Each row is a point. Each copy is the shape, with its points in the same order, turned, moved and blurred by noise. Is it also mirrored, or only turned?

Shape (9 x 3):
[[  1.2  -3.9  30.1]
 [  3.0  -4.8  16.2]
 [ 10.0  -0.6 -14.8]
 [  7.8  -5.1  -2.9]
 [-40.3   1.0   3.7]
 [  1.1  35.1 -19.2]
 [  4.3  -0.3 -18.5]
 [  9.9  -1.6 -13.6]
 [ 10.2   2.3 -18.5]]
Copy 1, 9 rows:
[[ -5.0   0.2  39.9]
 [ -2.4   1.6  23.6]
 [  8.0  13.5  -3.7]
 [  5.5   3.6  10.3]
 [-45.1  -0.5  10.2]
 [ -8.2  41.7  -1.0]
 [  0.5  10.0  -6.0]
 [  5.1  13.7  -4.1]
 [  4.8  14.0  -6.3]]
Copy 1 is: only turned
Copy 2 (9 x 3):
[[-14.1  27.9   6.7]
 [ -2.4  17.2   2.2]
 [ 21.1  -4.2 -10.7]
 [  9.7  10.4  -5.1]
 [-21.0 -19.1  16.7]
 [ 34.3 -13.2  26.3]
 [ 20.5  -7.3  -7.3]
 [ 19.6   2.1  -7.2]
 [ 23.8  -4.6  -6.9]]
Copy 2 is: mirrored

Shape, 9 rows:
[[ -8.1  18.3 -16.6   6.8  -8.0 -14.5]
 [  7.9  -2.1  36.1  -5.7  -7.6  15.3]
 [-18.7  -0.4   0.1  -8.3   7.6  -9.9]
 [-12.9  25.4 -16.4  21.8   8.1   6.4]
 [  9.2 -22.9  29.0  19.4 -17.8  23.6]
 [-21.8  12.5   0.8   2.5  -8.3 -19.3]
 [  4.0   3.2 -18.5  -1.7   4.0 -10.6]
 [ 12.1 -13.6   2.7 -29.5 -22.6  26.2]
 [-23.4   1.8   7.3   9.6  -3.1   0.5]]
Copy 1:
[[-12.9  25.8 -17.4   8.4 -12.9 -15.4]
 [ 11.1   9.8  40.4   5.2 -18.4   0.7]
 [-19.7   7.8   4.6   2.5   3.0 -13.4]
 [-15.8  24.9 -19.9  25.0 -10.3  11.4]
 [ 21.3 -15.1  26.1  19.0 -33.2   2.6]
 [-23.7  19.3  -0.1  10.3 -13.0 -23.2]
 [  0.6  15.2 -15.2  -0.6   1.8 -11.2]
 [ 13.9  -0.2  18.2 -32.9 -23.1   7.6]
 [-20.1   4.1   6.5  17.1 -15.7  -6.1]]
Copy 1 is: only turned
Copy 2:
[[  0.1  18.0 -11.6  14.6 -10.2 -13.5]
 [-12.0 -11.5  39.7  -7.8 -15.9   9.2]
 [-22.2  -3.4   0.3   5.5   5.8 -13.1]
 [  3.4  19.5  -5.5  31.0   5.4   5.4]
 [ -1.6 -32.4  32.8  16.5 -28.9  16.5]
 [-20.1  11.8  -0.1  15.1  -9.7 -21.2]
 [  4.6   2.9 -12.8   1.1  -0.3 -10.1]
 [-13.9 -17.3   1.8 -26.4 -27.0  24.9]
 [-21.3  -1.8   7.0  23.4  -7.6  -4.5]]
Copy 2 is: only turned
Copy 3 (9 x 6):
[[  8.4  -2.9 -25.7  -8.4  14.0  -9.8]
 [  4.6  -1.0  31.0  -1.3 -12.7   1.0]
 [-16.3   1.1  -6.5   6.1  10.5 -14.1]
 [  4.5  -1.3 -21.8  -1.7  29.9  18.3]
 [ 15.9 -21.4  21.5  14.6 -24.4  21.9]
 [ -1.9 -10.5 -15.2 -12.0  17.0 -15.2]
 [  5.2  11.8 -23.4   2.3   1.3 -10.2]
 [-10.3  12.7   7.1 -10.5 -41.8   6.7]
 [ -4.0 -16.1  -4.9   3.1  18.0   0.3]]
Copy 3 is: mirrored

Shape (15 x 9):
[[ 15.4  -8.7  30.6 -13.1  -0.2 -25.2   1.7  -4.5   1.9]
 [ 10.3   4.3  15.8 -21.3   6.8  19.7   4.5  17.4   7.9]
 [ 15.6  12.1 -44.2 -21.3  -7.0 -10.4  10.9   4.9   9.4]
 [-16.6  13.3  23.6 -25.0  11.6 -20.9  -8.0  -3.8   4.9]
 [  8.6  13.7  23.6 -13.5  -4.2   0.2  -1.8   5.6  -7.1]
 [ -2.7  -2.7 -12.3  15.4   9.0 -14.8  10.3  15.7  10.5]
 [  1.1   0.3   6.6   2.3   7.5   9.8   6.9   0.5   6.8]
 [-15.9   2.5  22.6  37.5  14.7 -17.8   7.1  -9.4   5.5]
 [  3.7  18.1 -12.8  -6.1 -16.8 -18.6  11.0  -1.4  -9.1]
 [-36.7  -4.8  17.0  16.5   3.3  -3.7   8.8  -6.1   9.4]
 [  9.9   7.4  15.0 -23.2   2.9  38.9 -27.0  -9.7   7.5]
 [-10.3   5.7   2.6 -21.4 -14.6  -9.6 -12.5   4.8  -2.6]
 [  0.5   9.2  28.8  11.7  13.2   4.9 -17.3  -6.1 -55.2]
 [ 13.5   2.3  29.3 -20.5  15.7   7.4  16.4  -2.8 -20.4]
 [-16.4  -7.7 -33.4  -9.4  -4.0 -11.9  17.1   4.9 -17.8]]
Copy 1:
[[  4.1   3.7  27.1  -1.7  24.3   3.9   5.6 -17.9  -7.1]
 [ 11.1   4.8  -4.2 -16.8   4.5  37.2  14.5  -0.1  -5.6]
 [ 28.4  24.2 -35.7 -21.9   5.6 -21.1  14.6  -5.6 -17.5]
 [ -2.4   5.1  25.9 -29.0   0.5   3.1   6.4  -2.5  13.8]
 [  2.4  16.0  13.3  -9.9  -4.0  22.5   6.3  -9.2 -12.1]
 [  5.5   4.5 -14.6   5.7   8.3  -7.9   8.0  25.7  -1.6]
 [  6.0  -2.5  -9.0  -1.7  -1.8  15.7  12.7   3.6  -0.5]
 [-18.7  -6.3  17.5  23.6  -4.4   0.6  12.6  23.5  12.2]
 [ -4.7  29.9  -9.0  -4.3  -0.3 -15.8  10.6  -7.2 -19.7]
 [-29.5  -4.0  -0.2   0.1   4.6   7.4  10.9  17.5  23.5]
 [ 14.1  -6.7  -5.0 -20.0 -23.4  39.0  -7.3 -26.2   7.6]
 [ -8.8  16.8   0.8 -27.5   2.3   0.9  -4.7  -6.6  -2.1]
 [-21.8 -11.2  30.5   0.6 -37.5  20.2  -3.3   2.4 -42.4]
 [  1.0  -8.9  19.3 -11.5   0.2  29.4  25.5 -11.7 -21.6]
 [-15.3   2.3 -27.1 -23.4   7.7 -21.5  12.8  10.1 -23.6]]
Copy 1 is: mirrored
Copy 2 (15 x 9):
[[ 27.9 -17.0  21.2 -15.1  -6.4 -19.4   3.5 -15.5  12.6]
 [ 11.6   4.0  13.8 -22.0  -7.9  18.8   0.9  10.0   9.4]
 [-25.3  31.1   2.7 -13.9 -14.1 -17.7  14.3  -9.7 -16.9]
 [ 20.9  -1.8  -7.6 -18.4   4.8 -15.5   9.6  -7.5  37.4]
 [ 28.9   2.3   4.0  -9.3 -11.4   0.5  -4.9  -1.1  11.2]
 [-10.8  -2.8  12.0  12.8   6.6 -15.8  19.5  11.0  -0.3]
 [  4.8  -3.5   9.5   2.3   3.5  11.3   8.1  -2.0   5.6]
 [ 19.0 -19.8   8.5  36.0  20.7  -9.4  19.3  -5.0  19.7]
 [  6.8  13.9  -7.8   4.9 -19.3 -21.2  11.2 -12.3  -6.1]
 [  1.6 -24.7  -6.6  22.0   5.4   3.8  22.1  -4.4  30.7]
 [  6.7  10.3   4.6 -20.4   2.3  33.8 -31.1 -14.0  19.2]
 [  1.7  -0.1 -11.7 -11.5 -17.7 -13.6  -6.7  -5.5  18.8]
 [ 50.0 -18.9 -28.1   9.1  17.1   1.3 -23.3  -1.0  -9.8]
 [ 39.6  -9.5   1.1 -23.7   0.8  12.9   9.6  -5.0  -4.4]
 [-18.7  -5.9 -24.9  -3.5 -10.0 -15.9  21.8  -2.7 -17.7]]
Copy 2 is: mirrored

Shape (15 x 11):
[[  4.0  10.7 -14.5 -12.5  15.6 -18.6  -5.8 -17.4   5.4  18.8  -6.7]
 [-24.9 -20.5   7.4 -12.3  12.6  -7.0  18.2   8.0 -11.9   0.4 -10.7]
 [ -8.9   8.7  -2.5 -17.1 -12.9  -4.1  20.6  22.2  45.0 -15.4  26.6]
 [ -3.7  15.7  23.2 -16.6 -30.2 -10.1 -14.6  -8.0  23.6  -2.1 -20.3]
 [  7.4 -18.7  -7.0 -17.1  12.7  11.1  -5.5  18.9   9.6 -10.1  25.5]
 [-10.1 -25.5  14.0 -13.0 -35.3 -12.8  -6.2  -1.4  -2.8   4.6  22.4]
 [-26.8  -8.8 -15.6  -4.2   4.1 -11.1   0.5  -3.4 -20.0 -15.3 -15.4]
 [  3.1 -25.9 -14.0 -12.4  12.3  -2.5  23.2   5.6 -33.0  22.6 -31.7]
 [  3.7   0.9   1.6   2.8  18.8  14.6   8.0 -15.6   9.9 -11.7 -13.9]
 [  0.7   3.2 -13.7  -4.0  -5.7  33.6  22.2 -12.6 -14.1   3.4  -0.8]
 [-30.2  19.8   2.2 -13.9  31.5 -25.7 -12.0  -4.0   0.2   2.7   2.9]
 [ 17.4   3.1   4.9   2.4   1.0  20.7   2.1  -5.6 -16.5  -3.2   3.6]
 [-15.8  -5.2   7.5  25.1  -5.5  -1.4  19.2  11.6  -1.6   0.5   3.8]
 [ 21.0  16.0  18.9   2.8   6.4  -4.6  27.1 -12.7  18.1 -13.7   0.2]
 [ -3.5  -7.4  -3.9 -13.3 -15.8  19.1   0.0  12.6 -22.5 -27.0  -7.9]]
Copy 1 (15 x 11):
[[  7.9   6.8  -4.0  -2.0  24.8   0.4  -0.4 -16.6   5.8  19.3  -7.1]
 [-18.8 -19.3  -6.6 -20.7  -5.5  -2.2  15.5   4.6  -7.8  -5.2  -7.3]
 [-17.5  23.6 -31.2  15.8 -14.0   3.3  22.0  -8.8  36.2 -23.3  13.7]
 [  5.2  42.0   1.7 -20.2 -16.1  -6.7 -13.7  -2.3  27.3  -4.5 -16.5]
 [  8.8  -9.3 -26.7  11.7   2.3  15.8   5.8  -1.4   4.7 -29.5  17.9]
 [ 12.9   2.7  -7.0 -21.8 -38.4  -9.7  -1.6 -14.4   3.1 -10.1  23.5]
 [-15.6  -2.7 -13.9  -5.0  -4.7 -10.7  -0.4  -8.7 -29.9   1.9 -21.1]
 [  9.7 -37.3  -5.5 -20.7  -2.2   7.2  25.5   4.4 -14.9  18.9 -32.7]
 [ -8.1   2.4  15.4   7.1   9.6  17.7   4.7  -8.7   3.5 -18.0 -23.1]
 [  3.4   5.0   8.0   8.8 -17.2  33.5  25.3 -16.8 -14.2  -1.3 -18.2]
 [-23.2  17.2  -5.5  -8.3  32.4 -10.7  -3.0   1.3  -8.1  10.2  10.0]
 [ 23.5   5.6  14.7   7.0  -5.2  18.3  14.0   0.5  -9.2 -15.6 -13.4]
 [-12.7  -4.8  13.5  14.8 -22.9 -13.1  16.9   7.9  -1.8  -4.6  -5.0]
 [  3.1  18.6  21.9   7.7  10.4  -3.2  27.0 -14.7  25.7 -22.7 -16.6]
 [  6.3  11.0 -15.3  -5.6 -24.2   9.6   8.0   1.5 -24.4 -28.1 -19.8]]
Copy 1 is: only turned
Copy 2 (15 x 11):
[[  1.6   8.9  -6.9 -21.7   8.5 -10.1 -26.9 -18.9 -12.8  15.3  -8.5]
 [-25.7  -8.6  18.1  -5.8   7.7  20.3   5.3   0.8 -17.0  15.4 -15.0]
 [ 10.5  30.9   3.6   2.5  -5.4  36.9   7.9 -20.5  31.9 -16.7   2.6]
 [  4.0  -1.6   0.7 -27.0 -25.2 -15.0   5.5  -9.5  31.8   1.4  -7.1]
 [  3.7  -9.1   6.3   2.3  30.3  28.2 -11.8  -4.0  13.1  -6.9  12.1]
 [-10.5 -26.5   2.6 -17.7 -23.5  29.5  -1.7 -13.1   5.9   2.5  26.6]
 [-28.8  -3.9  -4.2  -8.4  -0.1   8.5  -5.6   6.8 -19.7  -9.2 -21.1]
 [  0.5 -24.5   7.0  -3.4  12.4  16.0 -10.4   7.1 -36.5  37.3 -34.4]
 [  0.9   0.8  -3.2   0.0  25.4 -11.9  18.2  -8.8  -5.3   0.3 -12.8]
 [ 19.1  -3.1 -14.5 -14.5  13.9  15.4  21.3  14.4 -25.2   0.3  -1.8]
 [-31.8  30.6  16.6 -22.2   9.8  -6.2 -26.3  -7.3  -7.8  -1.0  -1.3]
 [ 19.9 -13.5   5.9  -5.1  16.1  -8.6   8.9   6.9 -12.6  -6.1   5.6]
 [-10.6   3.8   6.5  21.3  -8.6   7.0  15.8   0.2 -11.1   6.0   4.5]
 [ 20.8  11.7  21.4  -0.1   3.1 -10.4  19.0 -29.8   0.0 -11.7  -9.8]
 [ -0.2 -22.5   2.7  -6.6   4.3  18.3   9.6  28.1  -1.0 -22.6 -11.0]]
Copy 2 is: mirrored
Copy 3, 15 rows:
[[-10.6  16.6  -3.3  -1.5  22.1 -25.8 -14.7  -3.6  -4.2  29.3  -1.6]
 [-18.6 -27.3  13.3 -15.6  13.6  -5.1  15.1   6.4 -20.6  -0.2  -3.6]
 [-41.2  21.6  -3.4   3.9  24.3   9.2  23.8  16.0  34.4 -16.3  11.9]
 [-37.5  17.5  -4.7   6.9 -28.2  -3.6  -6.7  -2.2  17.0  11.5 -19.9]
 [ -3.8  15.2  -1.6 -28.2  22.9  13.0   1.4  30.7   2.7 -13.7  10.7]
 [ -5.7 -13.6  -9.2 -16.6 -23.7  -2.7   0.1   7.3  16.9 -12.4  22.1]
 [-16.4 -19.9 -21.1   0.0  19.3  -5.2  -1.8   7.0 -26.9   0.8  -5.1]
 [ 13.3 -14.3  -3.4 -24.0  10.0 -25.2  29.0  -0.7 -36.7  17.3 -14.9]
 [ -3.0  11.9   7.7   0.3  23.6  12.4  -4.8  -5.2 -12.8   1.4 -22.3]
 [  4.9  15.4  -9.4  -9.0  14.1  24.2  22.8 -17.5 -21.0   7.2   1.3]
 [-45.2   0.6   6.8   3.4  26.5 -15.6 -22.7  13.1 -17.5  17.2  10.7]
 [  8.1  26.5   3.0  -6.4  -0.5  13.1   1.0  -0.7 -21.9  -4.0   0.7]
 [ -2.8 -11.8   8.4  19.8  10.3   7.3  21.0   3.6  -7.3  -4.7   9.5]
 [-17.0  32.9  20.8  14.9  16.1  -4.2   8.5 -21.8   5.1 -12.4 -12.1]
 [-10.1   2.3 -26.5 -12.8  -5.0  19.0  14.5  11.6 -29.2 -17.4  -8.2]]
Copy 3 is: only turned
Copy 4:
[[  1.3  15.9  -6.3   2.6  19.3 -29.1   3.0  -6.2 -12.0   0.2 -14.3]
 [-35.4 -12.1  -2.8  15.6   2.5   7.1  15.4  -0.2   8.1   1.3 -12.0]
 [ -3.8  20.2  -8.0  -6.3 -10.6 -22.5  47.2  22.9  31.1 -20.4  18.7]
 [-16.0  38.5  21.3 -29.1 -17.5 -10.5   4.6  -2.2   2.7   1.3   0.3]
 [  3.3 -15.5 -16.9  -8.0  12.1  -4.1  13.7  20.6  19.9  -6.4  18.5]
 [-24.7   1.3 -17.7 -11.7 -28.3  -0.2  13.1   5.9 -14.2   8.1  26.1]
 [-23.1   8.7 -12.6  17.4   2.1  14.7  -3.0   2.2  -3.1 -18.5 -18.7]
 [-13.0 -26.9 -15.6   8.3   5.0   8.0  11.5 -10.1  -7.7  15.7 -48.1]
 [  9.8   4.0  17.7   7.4  17.2   7.8  12.1  -9.3   7.7  -9.2  -4.5]
 [ 13.0   7.0  -7.8  -1.3  16.2  28.3  35.0  -1.3  -9.1   4.1 -11.6]
 [-32.6  22.8   0.9  20.6  29.9 -24.6  -3.8  12.6  -1.1  -8.4  -1.5]
 [ 14.2  -3.7   7.3  -5.8  11.8  16.9  15.1  14.1 -14.3   5.3  -1.0]
 [ -6.3   4.5   6.2  29.3 -18.2   9.2  23.2  16.1   2.2   6.9   0.2]
 [  9.9   3.1  35.5  -1.1   3.7 -13.2  37.0   4.9  -5.4 -14.8   0.3]
 [ -9.7  -0.7  -8.0 -16.2  -3.3  36.3   8.4  19.8   2.6 -13.9 -10.4]]
Copy 4 is: only turned
